Rows are points. To make a cloud, some directions were put in groups of two or more. Within a group, all points are equally far from the middle, so they leave a hole (a ring in 2 directions, a hollow ball in 3). The other directions are filled evenly. Then the cloud was stretched, turned, moved and blurred a little. How many holes are there, and how many directions does each take, smallest first?

Cloud:
[[-0.13  0.49 -0.04]
 [ 0.21 -0.07 -0.30]
 [ 0.48 -0.57  0.14]
 [ 0.13 -0.61  0.17]
 [ 0.15 -0.59  0.27]
 [ 0.45 -0.28  0.19]
 [-0.10 -0.25  0.27]
 [ 0.22  0.20  0.06]
 [ 0.03 -0.42  0.31]
 [ 0.00  0.47 -0.18]
 [ 0.03 -0.18 -0.29]
 [ 0.15 -0.57  0.02]
 [-0.30  0.00  0.03]
 [-0.01 -0.45  0.20]
 [-0.11  0.53 -0.12]
 [-0.19  0.50 -0.05]
 [-0.35  0.36 -0.06]
 [-0.33  0.26 -0.23]
 [-0.12  0.41 -0.36]
 [-0.08  0.08  0.26]
 [-0.32  0.27 -0.25]
 [ 0.28  0.03  0.19]]
Holes: 1 (3)

Cloud (27 x 4):
[[ 0.41 -0.12 -0.20  0.09]
 [ 0.34 -0.01  0.09 -0.53]
 [-0.15  0.11 -0.21  0.00]
 [ 0.25  0.52 -0.22  0.12]
 [ 0.05 -0.03 -0.05  0.00]
 [ 0.03  0.15 -0.18 -0.79]
 [ 0.38  0.31  0.25 -0.01]
 [-0.17  0.11  0.22 -0.02]
 [ 0.04  0.37 -0.26  0.00]
 [-0.03  0.60 -0.05 -0.06]
 [-0.26 -0.26 -0.40 -0.46]
 [-0.10  0.45 -0.28 -0.08]
 [ 0.42  0.20  0.06 -0.29]
 [ 0.49  0.23 -0.08  0.29]
 [ 0.25  0.33 -0.04 -0.24]
 [ 0.06  0.12  0.29 -0.30]
 [-0.42  0.08 -0.37  0.08]
 [ 0.04 -0.06 -0.49 -0.28]
 [-0.09 -0.25  0.10  0.04]
 [-0.15  0.51 -0.19 -0.22]
 [ 0.46  0.23 -0.39 -0.42]
 [-0.45  0.32 -0.15  0.08]
 [ 0.25 -0.46 -0.48  0.03]
 [-0.03 -0.10 -0.65  0.21]
 [ 0.16  0.47 -0.52  0.02]
 [ 0.06  0.38 -0.31 -0.51]
 [ 0.00 -0.24 -0.55 -0.12]]
Holes: 0

Cloud, 47 rows:
[[ 0.24  0.22  0.88 -0.25 -0.07  0.17]
 [ 0.16 -0.24 -0.25  0.43  0.11 -0.04]
 [ 0.18 -0.47  0.67 -0.47  0.29 -0.38]
 [ 0.10  0.22  0.47 -0.15 -0.11  0.02]
 [-0.19  0.00  0.05 -0.74 -0.08  0.29]
 [ 0.27 -0.19  0.45  0.00  0.19  0.62]
 [ 0.02  0.00  0.10  0.01  0.48  0.20]
 [-0.12 -0.28 -0.43  0.58  0.00 -0.16]
 [-0.33 -0.20  0.23 -0.71  0.01 -0.20]
 [ 0.05 -0.01  0.03  0.58  0.15  0.20]
 [-0.11 -0.06  0.38 -0.23  0.31 -0.20]
 [ 0.04  0.22  0.10  0.63  0.12  0.13]
 [-0.08 -0.27 -0.23  0.05 -0.24 -0.47]
 [ 0.40 -0.03 -0.08 -0.22 -0.52  0.19]
 [-0.36 -0.27  0.23  0.07 -0.12 -0.04]
 [ 0.01 -0.42 -0.34 -0.03  0.27 -0.11]
 [-0.31 -0.26 -0.20  0.35 -0.14 -0.33]
 [ 0.22  0.41 -0.21 -0.06  0.05  0.26]
 [ 0.34  0.00 -0.35 -0.18 -0.20  0.00]
 [ 0.19 -0.34 -0.06  0.42  0.24 -0.18]
 [-0.01  0.07  0.57  0.10 -0.31  0.25]
 [-0.45 -0.17 -0.36  0.10  0.39  0.00]
 [ 0.13  0.01 -0.32 -0.13 -0.30  0.27]
 [-0.13  0.07 -0.03 -0.09 -0.14 -0.61]
 [-0.02 -0.07  0.19  0.26 -0.13  0.23]
 [ 0.95  0.14  0.64 -0.03  0.10  0.33]
 [-0.44 -0.30  0.01  0.24  0.13 -0.51]
 [-0.30 -0.44 -0.07 -0.16 -0.07  0.11]
 [-0.14 -0.07 -0.37  0.04 -0.26 -0.15]
 [-0.46 -0.27 -0.58 -0.01 -0.13 -0.28]
 [ 0.15 -0.12  0.02  0.13  0.16 -0.02]
 [-0.46 -0.19 -0.01 -0.44 -0.49  0.03]
 [-0.07  0.57 -0.01  0.14  0.08 -0.07]
 [-0.40 -0.25 -0.17 -0.35  0.04 -0.24]
 [ 0.26 -0.12  0.03 -0.31 -0.19 -0.08]
 [-0.34 -0.04  0.18  0.27  0.20  0.07]
 [-0.06 -0.14 -0.06  0.21  0.13 -0.28]
 [ 0.31 -0.33 -0.16  0.26 -0.09 -0.28]
 [-0.51 -0.24  0.15 -0.27 -0.02 -0.06]
 [ 0.20  0.20 -0.33 -0.07 -0.15  0.30]
 [-0.73 -0.17 -0.12 -0.76 -0.07 -0.31]
 [-0.03 -0.14  0.09  0.46  0.03  0.10]
 [ 0.31  0.33  0.76 -0.59 -0.14 -0.12]
 [ 0.42  0.08  0.52  0.24 -0.15 -0.09]
 [-0.19 -0.15 -0.29  0.10  0.39 -0.23]
 [-0.53 -0.07 -0.66 -0.17 -0.05 -0.08]
 [-0.33  0.08  0.55  0.07  0.30  0.16]]
Holes: 0
